Every row gives one point. Each copy is the shape, with its points in the same order, turned, moved and blurred by noise. Say if it was mirrored as well.

Shape, 5 rows:
[[ -2.7 -10.9]
 [ -5.1  11.0]
 [ 22.9 -24.7]
 [ 12.0 -22.2]
 [ -6.7  21.4]]
Copy 1 (5 x 2):
[[ -1.3  -5.0]
 [ 19.8 -11.4]
 [ -9.8  22.9]
 [ -9.7  11.0]
 [ 29.5 -14.2]]
Copy 1 is: mirrored
Copy 2, 5 rows:
[[ 12.3 -10.2]
 [ -0.1   8.2]
 [ -0.7 -37.5]
 [  5.9 -28.5]
 [ -5.5  17.6]]
Copy 2 is: mirrored
Copy 3 (5 x 2):
[[ 11.3  -8.6]
 [ -4.3   7.4]
 [ 38.2  -7.7]
 [ 27.2  -9.7]
 [-15.2  11.9]]
Copy 3 is: only turned
Copy 4 (5 x 2):
[[ -5.2  -2.5]
 [ 20.6  -7.1]
 [-16.9  21.3]
 [-16.9   9.2]
 [ 30.0  -7.6]]
Copy 4 is: mirrored

Shape:
[[  0.5  10.7   5.8   7.7]
 [  3.2 -20.2  -5.8  12.5]
 [-27.4   9.7  -4.9   8.4]
 [ 10.9  -9.9  -5.3  -1.9]
 [ -4.5  10.5  -6.5   0.9]
 [  8.4   8.5   3.5  14.0]
 [  6.9  -2.6  69.5   9.2]
 [ -9.9   3.4   2.9  -4.0]]
Copy 1, 8 rows:
[[ -4.2 -14.9   7.6   3.3]
 [ -6.5  12.2   0.6 -15.0]
 [-13.8  -2.0  30.9   9.9]
 [ -0.9   6.8  -9.1   0.1]
 [ -0.5  -4.0  11.3  11.9]
 [  2.1 -15.0   4.0  -4.0]
 [-47.3 -50.3 -22.3 -16.1]
 [-13.7  -3.6   7.9  12.7]]
Copy 1 is: mirrored
Copy 2:
[[ 12.9  -1.8  13.8   2.6]
 [ -5.3  -2.3 -17.9   3.8]
 [  4.3 -30.0   8.8  -9.7]
 [ -5.9  10.0  -2.2   0.1]
 [  2.7 -11.4  13.1 -12.0]
 [ 13.8   2.2   3.4   2.2]
 [  4.0   2.4  28.9  65.9]
 [ -6.7  -9.6  14.0  -0.6]]
Copy 2 is: mirrored
Copy 3 (8 x 4):
[[-11.0  -9.4  16.5   6.2]
 [ 13.4   7.1   6.1  16.7]
 [  3.2 -15.8  11.2 -17.9]
 [ -3.2   4.6  -1.9  19.2]
 [-10.6  -4.8   6.2  -2.8]
 [-10.4   0.0  21.2  11.0]
 [ -3.4 -52.4  37.4  51.6]
 [ -4.2 -15.5   3.0   2.7]]
Copy 3 is: mirrored

Shape, 11 rows:
[[  4.3  -2.8  14.1  -8.9  -8.4   5.8]
 [  3.1 -31.5  -1.9  -0.9  30.9  21.5]
 [-10.0 -22.8 -35.9  -4.7   4.1  11.5]
 [ 18.0 -16.5  14.9   2.4  -1.3  -6.2]
 [-29.6 -25.2  -5.0  -2.7 -12.9 -18.8]
 [-11.3  12.2   5.9  33.3  -2.4 -20.0]
 [ 18.8  42.4  14.7 -14.3  -4.6 -17.6]
 [  4.4 -19.9  15.9  21.9  -7.7  10.2]
 [ 10.9  -4.8   9.8 -13.3  -3.6  -0.8]
 [ -5.8 -20.4  10.4 -14.2   5.7 -18.7]
 [  7.2 -28.0  10.1  -5.8 -10.5 -17.0]]
Copy 1:
[[  2.9 -14.3  -5.1   4.0   9.4  -9.3]
 [  7.4  16.7   8.5  37.1  19.4 -33.3]
 [  1.6  41.1   0.2  -0.5  21.7 -19.2]
 [ 21.0 -10.6   5.0  10.1  -5.2 -19.7]
 [ 12.6  12.4  31.0 -15.6  19.5   5.1]
 [-15.6  -3.7  31.6 -13.1 -23.8 -15.4]
 [-14.6 -23.8 -18.9   2.5 -28.4  17.3]
 [  6.7 -12.3  15.4   0.0   6.2 -39.0]
 [  9.6  -7.7  -5.9   7.0   2.5  -5.3]
 [ 19.4  -0.9  17.6  13.2   6.0   5.1]
 [ 31.1  -4.5  11.2   0.4   0.9  -8.8]]
Copy 1 is: only turned
Copy 2 (11 x 6):
[[ -8.0   4.9   0.8  -0.1  21.8  -5.7]
 [ -0.8  -4.6  25.0 -29.3  11.3  29.1]
 [ 26.3  13.3  26.3 -30.6   0.0  -3.6]
 [ -0.3  10.9  -6.8   3.3  20.4  17.6]
 [ 21.9   9.4 -20.5 -32.5  12.4 -12.9]
 [-13.3  28.2 -27.6  -9.2 -18.6  -1.1]
 [-16.5  -4.0  -8.4  40.6  -7.1 -18.5]
 [-13.4  28.3  -3.7 -16.0  22.0  15.5]
 [ -0.3   0.2   1.9   5.4  18.7  -0.1]
 [ 12.4 -10.4 -16.3 -12.1  15.2   6.4]
 [ 16.2   8.7 -15.6  -4.7  27.2  10.0]]
Copy 2 is: mirrored
Copy 3:
[[ -2.6   4.6  -2.9  17.0  22.5 -13.0]
 [-18.8 -35.0 -16.5  -2.9  24.9   7.8]
 [ 17.2 -21.5 -12.3 -30.0  21.2  -1.6]
 [ -6.8  -2.1 -16.7  21.1   3.0  -8.8]
 [  5.2  22.9 -27.4 -20.5  20.2   2.6]
 [  2.6  26.1  12.4   6.2  -1.9  25.0]
 [-12.0  21.5  35.6  17.8  -0.2 -32.8]
 [  6.6  -2.5 -16.1  24.7  17.9  15.7]
 [ -5.8   1.2  -6.1  11.8  14.2 -20.0]
 [-19.4  11.5 -20.9  -5.1  12.1 -10.5]
 [ -2.4   9.3 -30.5   8.9   4.4 -11.7]]
Copy 3 is: mirrored
Copy 4, 11 rows:
[[-12.0   2.3 -18.6  -4.9  -5.8  13.0]
 [-22.6 -20.9   0.3 -36.7   9.5 -12.3]
 [ 13.4 -21.3  18.5 -24.8  11.4   8.7]
 [-20.8 -20.3 -11.8   8.8 -12.2   4.2]
 [ 17.4  -5.5  16.8  -3.2 -34.0  -4.2]
 [  9.7   3.9  -8.5  29.0   1.9 -22.5]
 [-18.0  28.6 -13.4  36.3  12.6  26.0]
 [  0.0 -18.9 -28.8  -5.0  -6.1 -15.0]
 [-15.7  -2.2  -7.4   1.2  -7.5  18.9]
 [-15.1  -2.8   8.4   0.9 -23.1   3.3]
 [-14.2 -23.9  -0.2   4.0 -22.1  11.6]]
Copy 4 is: only turned

Shape, 13 rows:
[[ 22.1  17.0  -0.2  -2.6 -18.5  -5.9  14.4  -0.6]
 [  8.3 -34.9  -0.4  -4.2 -16.8 -26.8 -10.8   8.1]
 [  8.6  18.7  13.3  11.5 -50.9   6.1  -0.5  18.0]
 [ -5.5  -8.9   3.4  -0.5   4.4 -31.2  24.7  33.4]
 [-23.9 -18.2   3.7   3.7  -5.0  -6.8   9.5  -5.6]
 [-11.2  -5.7   8.3   9.1  -2.7  12.1  14.7  -3.4]
 [ 13.6  -0.3   5.6 -20.3  13.6  13.1  -9.8  -6.8]
 [-11.3  -1.5 -12.1 -19.1 -14.5   8.9  14.4  20.8]
 [ 29.9  35.5 -25.1  24.8 -30.6  19.1   5.5   6.8]
 [  1.8  27.4  17.1   0.9  20.1  -4.3   8.8 -17.3]
 [-11.1  20.2   4.3  11.3   1.9 -16.1   9.0  -5.2]
 [-33.5   4.6   0.7   0.4 -24.2  20.1   2.7 -16.4]
 [  9.5  -1.7  -3.0   5.6   5.4 -20.4  -5.0  17.8]]
Copy 1 (13 x 8):
[[-14.2   1.5  22.5  10.9  -2.4  18.2 -11.2   3.4]
 [-21.1   5.5 -26.3  11.0 -26.3  -2.3 -33.4  -6.3]
 [-15.5  -7.4  31.7  35.4 -24.8  11.9  -2.5 -25.6]
 [ 17.2   2.8  -8.3   6.1   4.1  10.5 -47.1 -19.3]
 [  2.4  -9.0 -16.7  15.1   2.4 -21.7 -12.4  -5.5]
 [  8.4  -4.4  -5.8  18.1   4.4  -5.8   6.0  -3.0]
 [  3.1  22.6   1.7  -6.8 -17.1  -4.6   4.9  19.5]
 [ 17.3 -21.1   9.0  -0.1 -20.5  -0.3 -14.6  -2.4]
 [-26.6 -12.9  35.2  -1.6  -5.2  36.3  21.1 -20.1]
 [  2.6  27.6  18.9   3.1  24.0  -9.1   0.3   8.4]
 [ -4.7   7.5  13.3   5.9  20.8 -10.3 -11.7 -12.5]
 [ -1.4 -23.9  10.4  18.4  -4.6 -32.8  14.3  -3.8]
 [ -5.5  17.3  -5.2  -4.9  -5.9   7.2 -23.0 -17.9]]
Copy 1 is: only turned
Copy 2 (13 x 8):
[[-21.6  14.6   2.1  -0.5 -22.2   3.7 -16.5 -19.7]
 [  6.7 -16.7  22.3   7.2 -31.6   1.6  15.3   6.4]
 [-20.5   9.8 -16.3  19.4 -41.7  35.7  -5.8 -15.0]
 [ -3.4  -7.8  -4.8  27.9 -20.3 -20.6 -22.3  16.4]
 [ 24.2 -10.1  -4.4   2.1  -4.1  12.9 -18.5   4.4]
 [  6.1  -8.8 -25.0  -2.1  -1.3   9.3 -14.1  -3.8]
 [-13.0  -7.8   1.4   0.7  13.7  -2.7  11.2 -24.5]
 [-27.9  -9.3  -4.9   9.0   1.0  19.3 -12.2  17.0]
 [-39.7  41.7 -21.9 -18.9 -27.1  23.8  -1.3  -7.7]
 [  4.8  19.2 -10.0   5.9  14.4  -6.3 -17.7 -32.5]
 [ 11.5  24.0  -7.1  13.1  -6.3   2.5 -22.0  -7.1]
 [  8.5  -4.9 -18.4  -3.5   9.0  44.9 -18.8  -4.1]
 [ -0.6  10.6   0.9  17.9 -19.1 -12.5   4.0   5.9]]
Copy 2 is: only turned
Copy 3:
[[ -2.0  15.9  -9.4   8.9  19.8 -13.0  22.4  17.0]
 [ 36.1  26.8 -25.6  -9.7 -11.9  17.8  24.7  27.0]
 [-12.9  29.3 -24.9 -29.9  17.3 -22.2  27.1   2.8]
 [  0.7   4.2 -14.7   8.5 -33.1  10.1  43.8  26.8]
 [  8.8   4.9 -20.7   0.5 -18.5  19.4   3.3  -2.7]
 [  0.3  -7.9 -17.1  -4.7  -7.3  -0.8   3.3  -3.0]
 [ 15.5   1.3   9.6  -3.2   1.1  -7.3 -14.7  29.6]
 [ -4.1  21.1 -25.8   6.0 -26.2 -16.7   2.2  16.4]
 [  6.3  22.5  -6.3   5.0  23.5 -54.2  28.6 -11.6]
 [ -9.2  -9.4  21.0   9.5   9.5   7.7   4.5  11.3]
 [ -7.6   4.7  12.0   6.5  -0.5  12.3  22.3  -5.1]
 [-11.8  18.1 -18.8  -7.1  -4.8   2.5 -16.9 -21.6]
 [ 16.2  11.6   5.6  -2.9 -11.8   3.6  31.7  19.3]]
Copy 3 is: mirrored
Copy 4:
[[ 15.4 -24.5  -6.4  -0.7 -10.5   9.5 -11.9  15.2]
 [-20.9  -1.4   0.1 -19.3  -3.5 -23.5 -28.2   3.1]
 [ 23.5 -32.8  26.7   8.5  -1.0 -15.4  -3.5  28.1]
 [ 24.4   9.0 -12.8  -6.9 -15.3 -29.4 -20.5 -17.0]
 [ -9.9  13.9 -18.2   5.8  -2.2 -27.2   7.9   3.5]
 [  5.0  10.8  -8.3  21.2 -13.8  -7.4   5.1  11.4]
 [  2.2  13.7  -3.1  -0.5   8.5  31.0  -7.5   4.6]
 [ 29.7  14.1  -5.3 -15.2   4.4 -14.3   3.6  18.2]
 [ 33.5 -31.6  23.6  -5.9 -35.5  21.6   9.8  28.4]
 [  9.4  -3.9 -22.3  22.6  -3.7  19.1   7.5 -16.9]
 [  9.1 -13.3 -11.9  11.2 -13.1  -7.0  15.2 -15.6]
 [ -1.0   1.5  -2.2  12.6  10.3  -8.5  36.3  24.9]
 [  4.9   0.7   4.6 -12.2 -14.6  -7.0 -13.1 -19.8]]
Copy 4 is: only turned
